Every row gives one point. The last column is the point's height on a tilted bowl or saddle (a function of degree 2), plus a little noise. Count its main directions that bend up, bend down and stay straight.

Points:
-.30; .09; -.30
.64; -.11; -.25
.70; .05; -.27
-.21; .04; -.24
-.15; -.06; -.21
-.73; .29; -.71
-.02; .00; -.18
.35; .13; -.18
-.30; .07; -.29
Directions: 0 up, 2 down, 0 straight

Points:
-.28; .19; -.61; .14
.30; -.12; .08; .11
-.74; .15; .01; -.73
-.39; -.41; .06; -.21
-.22; -.75; -.45; .18
-.04; .10; .93; -.58
.21; .06; -.20; .40
-.10; -.09; .45; -.19
.07; .34; -.05; .29
-.15; .78; -.16; .18
.17; -.29; .23; -.05
-.14; .08; -.16; .18
.04; -.34; .44; -.24
.36; -.27; -.39; .51
.16; .21; -.08; .35
-.10; .05; -.23; .24
.42; -.22; .06; .08
Directions: 0 up, 1 down, 2 straight

Points:
-.01; -.15; -.50; .38; -.68
.49; .23; -.01; -.13; -.06
-.04; -.06; .32; .20; -.10
-.04; .09; .16; -.05; -.07
-.48; -.09; .11; -.08; -.15
-.38; -.08; .17; -.08; -.12
-.11; .18; -.37; -.64; -.13
.54; .15; .28; .49; -.23
.15; -.23; -.19; -.08; -.24
-.25; .10; .00; .01; -.12
-.69; .27; .53; .23; -.14
.29; -.05; -.28; .18; -.27
.29; .42; -.65; -.04; -.25
-.42; -.54; .08; .11; -.53
-.24; .59; .15; -.33; -.23
.07; -.19; .26; .21; -.14
-.15; .19; .26; -.12; -.07
-.03; .09; .62; -.47; -.26
-.44; -.15; -.13; -.01; -.26
.08; .07; .77; -.90; -.80
-.71; -.38; .37; .28; -.32
.21; -.36; .42; .47; -.24
.22; -.10; -.60; .14; -.46
-.03; .14; -.05; .42; -.35
-.66; -.02; -.16; .43; -.53
Directions: 0 up, 2 down, 2 straight

Points:
.12; -.21; -.27; -.32; .15; -.08; .02
.01; -.13; .39; .32; .39; .55; .30
.12; -.20; -.17; -.14; .22; -.53; .06
.23; .42; -.16; -.08; -.51; -.27; .50
-.16; .42; .13; .46; .21; .46; .41
-.21; .42; .17; -.04; .41; -.47; .25
-.28; .31; .01; -.08; .36; .36; .20
-.61; -.04; -.13; -.45; .18; -.07; .19
-.44; .06; .05; .59; .82; .09; .53
-.28; .03; -.14; .35; .26; .45; .25
-.40; .37; -.39; .35; .17; .16; .34
.57; .38; -.41; .06; -.32; -.81; .76
-.26; -.44; .13; .57; .05; -.19; .28
.35; -.36; -.05; -.28; -.03; .05; .08
-.14; .40; -.10; .06; -.40; .50; .48
-.25; -.41; .49; -.57; -.37; -.23; .36
-.34; -.41; .69; .06; -.14; .26; .35
.32; .11; .05; .06; -.44; -.01; .27
.13; .28; .25; -.13; .04; .35; .12
.38; .00; -.06; .11; .46; -.02; .10
.49; -.24; .11; .26; .32; .32; .17
.27; .01; .04; .16; -.44; -.08; .26
.12; -.29; -.20; .65; -.03; -.41; .24
.04; .01; -.01; .24; .15; .15; .08
-.31; .52; -.21; .56; -.01; .50; .62
.17; .21; .41; -.32; .00; .07; .08
.49; .20; -.03; .02; -.22; .15; .22
-.08; .04; .12; -.66; -.13; -.25; .20
.54; .15; -.11; -.22; .37; .38; .18
-.13; -.53; -.05; .09; .09; .07; .08
-.28; .02; .62; -.08; .00; .16; .13
-.54; -.72; .12; .15; .02; -.43; .31
-.48; -.04; -.13; .39; -.06; -.02; .23
-.03; -.38; -.67; .04; -.25; -.22; .08
-.08; .08; .52; .11; -.41; .21; .27
.33; -.11; .26; -.08; -.45; -.42; .33
.47; .32; -.29; -.67; -.27; -.35; .56
.13; -.38; -.01; -.14; -.11; -.10; .06
.58; .33; .44; -.29; .12; -.05; .21
.38; -.48; -.10; -.37; -.22; .06; .19
-.11; -.19; -.60; -.62; -.06; .77; .59
-.11; .65; .06; .11; .63; .77; .61
-.25; .32; -.11; .94; .36; -.09; .64
-.07; -.62; -.02; -.15; .20; .27; .14
-.17; -.19; -.08; .21; .00; .39; .16
-.02; .06; -.02; -.68; -.32; -.24; .32
-.26; -.59; -.25; .51; .40; -.03; .17
Directions: 5 up, 0 down, 1 straight

Points:
-.02; .20; .16; .43; .29; -.33; -.08
.00; .18; .37; .32; .52; -.58; -.37
-.27; .23; .05; .19; -.48; -.26; -.15
.17; .35; -.32; .20; .38; .13; .24
.46; .03; -.05; .05; -.11; .19; .00
.03; .13; -.35; -.34; .19; -.38; .30
.26; -.12; .02; .26; -.26; .26; .03
.04; -.34; .06; .55; -.04; .07; .11
-.25; .03; -.21; -.20; .06; .52; .18
-.11; .31; -.13; -.32; -.51; .02; -.37
.02; -.16; .07; .85; .34; -.35; .04
-.10; .65; -.32; .38; .12; .01; .18
-.29; -.26; .38; -.10; .53; .07; .05
.28; .24; .04; -.12; -.10; .16; -.01
-.18; .31; .26; -.05; .27; -.23; -.03
-.11; .18; .35; -.55; -.32; .13; -.06
.07; -.04; -.38; .25; .35; -.15; .20
.63; -.16; .06; .16; -.20; .14; .05
.35; -.14; .45; .28; .70; -.09; -.26
-.47; .35; .80; -.16; -.18; -.32; -.14
-.56; .13; .50; -.43; .08; -.51; -.06
.04; -.34; .02; -.34; -.52; -.08; -.25
-.16; -.18; .06; .01; -.04; .29; -.01
-.87; -.12; -.17; .39; -.12; .20; .37
-.58; -.02; -.21; .24; .84; -.51; .32
-.14; -.05; .22; .26; -.02; -.33; -.17
.66; -.34; .37; .12; -.48; -.30; .10
.31; -.03; -.29; .01; .09; -.20; .05
.03; .02; .03; .37; .23; .15; .13
-.30; -.33; -.38; -.12; -.37; .32; -.11
-.43; .39; .37; -.24; .36; .22; .40
.16; -.14; -.40; -.49; .13; -.02; .26
.35; .22; -.82; -.72; -.49; -.08; -.01
-.83; -.02; -.41; -.02; .20; -.15; .54
-.41; -.16; -.34; -.05; .22; .28; .36
.30; -.59; -.56; .28; -.03; -.09; .28
-.11; .27; .51; -.15; -.07; .27; .16
.18; -.03; -.28; -.03; .23; -.39; .11
.11; .21; .13; -.53; -.46; .85; -.13
-.08; .34; .64; -.44; .28; -.33; .21
.16; -.20; -.33; -.15; -.35; -.20; -.03
.27; .28; .72; -.17; .54; .41; .85
.03; -.36; .19; .19; .34; .07; -.10
.41; .24; .86; -.15; .13; .18; .60
-.37; -.13; .05; -.79; .56; .22; .94
Directions: 3 up, 1 down, 2 straight

Points (69 x 9):
-.26; .41; -.14; .30; .30; -.11; .03; -.61; -.32
.08; -.02; -.08; .00; -.01; .34; -.15; .18; -.08
.02; -.53; -.16; -.02; -.73; -.28; .34; -.56; .46
-.21; .34; -.13; -.19; -.58; .18; -.26; -.18; -.29
.17; -.09; -.12; -.07; .30; -.27; -.57; .09; .18
-.24; .18; .35; .77; .24; .40; .11; -.47; -.72
.51; .31; .42; .20; -.13; -.16; -.30; .12; -.30
-.09; .04; -.65; .38; -.04; .19; .13; .01; .04
.49; -.04; .74; .06; -.04; -.19; .23; -.22; -.37
-.16; .24; -.16; .15; -.21; .25; -.21; -.63; -.31
-.30; -.26; -.07; -.10; -.38; .29; -.16; .39; -.34
-.17; .29; .12; -.10; .73; .03; .44; .00; .23
-.10; -.24; .17; -.47; -.39; -.43; -.30; -.29; .20
.00; .19; -.06; .17; .22; -.13; .10; .59; .16
.22; -.25; .09; .15; -.05; -.20; .72; .43; -.24
-.05; .32; .01; -.16; -.57; .38; -.08; -.41; -.21
-.30; -.47; .26; .33; .35; -.28; .33; .10; -.16
.07; -.14; .20; -.05; .58; .29; .25; -.35; -.08
.86; .10; -.29; -.15; .41; -.02; -.18; -.16; -.01
-.26; .14; -.09; .73; .27; .05; -.32; .34; -.09
.13; -.18; .23; .23; .31; .12; .36; -.16; -.27
.27; -.07; .13; .01; .23; -.30; -.47; -.80; .18
-.40; -.18; .32; -.31; -.62; .22; .28; -.26; .28
.11; .39; .17; -.06; .23; .25; .36; .24; .13
-.44; .35; .06; -.27; -.05; -.56; -.32; .07; -.01
-.51; -.58; .00; .24; -.07; .33; .13; .24; -.59
-.37; -.09; -.26; .02; .06; .06; .35; -.62; .04
-.34; -.09; -.16; -.21; -.35; .09; -.46; .12; -.35
-.42; -.05; .15; .26; .00; -.07; .08; .38; -.26
-.03; -.35; .08; .28; -.33; .37; -.04; .32; -.44
.35; -.45; .46; .05; -.56; .29; .05; -.04; -.40
.00; .27; -.20; .04; .15; .54; -.55; -.22; -.34
.05; -.25; .25; -.30; -.38; .14; .54; -.25; .16
.55; -.37; .22; .13; .05; .25; -.25; .29; -.02
.12; .22; -.44; -.04; -.73; -.19; .10; -.05; -.20
.08; .29; -.43; -.05; .24; .31; -.47; -.42; -.45
-.41; -.06; -.09; -.33; -.27; -.39; -.15; .45; -.28
.00; .08; -.29; .00; -.34; -.43; -.24; .04; -.21
.43; .55; .14; -.30; -.55; -.16; -.59; .17; -.91
.26; -.71; .30; .43; -.42; -.13; .20; .17; -.75
-.13; -.27; -.06; -.07; .24; .67; .27; -.18; -.04
-.79; -.02; .52; .23; -.42; .09; -.28; .07; -.25
-.18; .38; -.45; -.31; .22; -.08; -.22; -.25; -.22
-.33; -.42; .54; .03; .15; .57; .13; .32; -.31
-.17; -.94; .14; .25; -.45; -.21; .22; -.25; -.01
.19; .18; .63; -.35; .28; -.31; .20; .03; .38
-.01; -.10; -.07; .10; -.26; .33; -.36; -.05; -.21
.29; .39; .10; -.01; -.30; -.49; .44; -.10; -.30
.17; -.42; .12; .00; -.05; -.45; -.26; -.35; .31
.45; .13; .19; .22; -.01; -.08; .54; .00; -.46
-.55; -.33; -.75; .45; -.02; -.15; .32; .64; -.07
-.28; -.09; -.43; -.05; .02; .27; .09; .12; .02
-.13; -.45; .22; .60; .31; .53; .30; -.39; -.88
.22; .14; .01; .25; -.20; .02; .01; .06; -.29
.15; .17; .49; .18; -.17; -.08; .34; -.18; -.36
-.33; .49; -.07; .05; -.09; -.38; -.35; .13; -.11
-.01; .25; .23; -.14; -.19; -.61; .48; -.37; .17
-.78; -.26; .00; -.84; -.19; .26; .33; .37; .59
.44; .06; .25; -.46; -.06; -.07; -.18; .30; -.03
-.14; .61; -.07; -.09; .12; -.29; .29; .10; .20
.06; -.14; -.16; .22; -.32; -.40; .08; .11; -.15
.14; -.16; -.10; -.09; .44; -.27; .29; .67; .50
-.01; -.54; -.30; -.21; .19; .10; -.36; -.47; .39
-.03; -.20; -.66; .38; .02; .16; -.17; -.32; -.01
-.53; .12; -.01; .19; -.16; -.22; .03; .19; -.10
.18; -.28; .09; -.16; .12; .18; .84; -.28; .10
-.38; .18; .46; .50; .18; .18; .28; .33; -.29
.09; -.54; .06; .22; .40; .44; -.09; .25; -.07
-.06; .03; -.29; .12; .63; .44; -.21; -.23; -.26
Directions: 5 up, 3 down, 0 straight
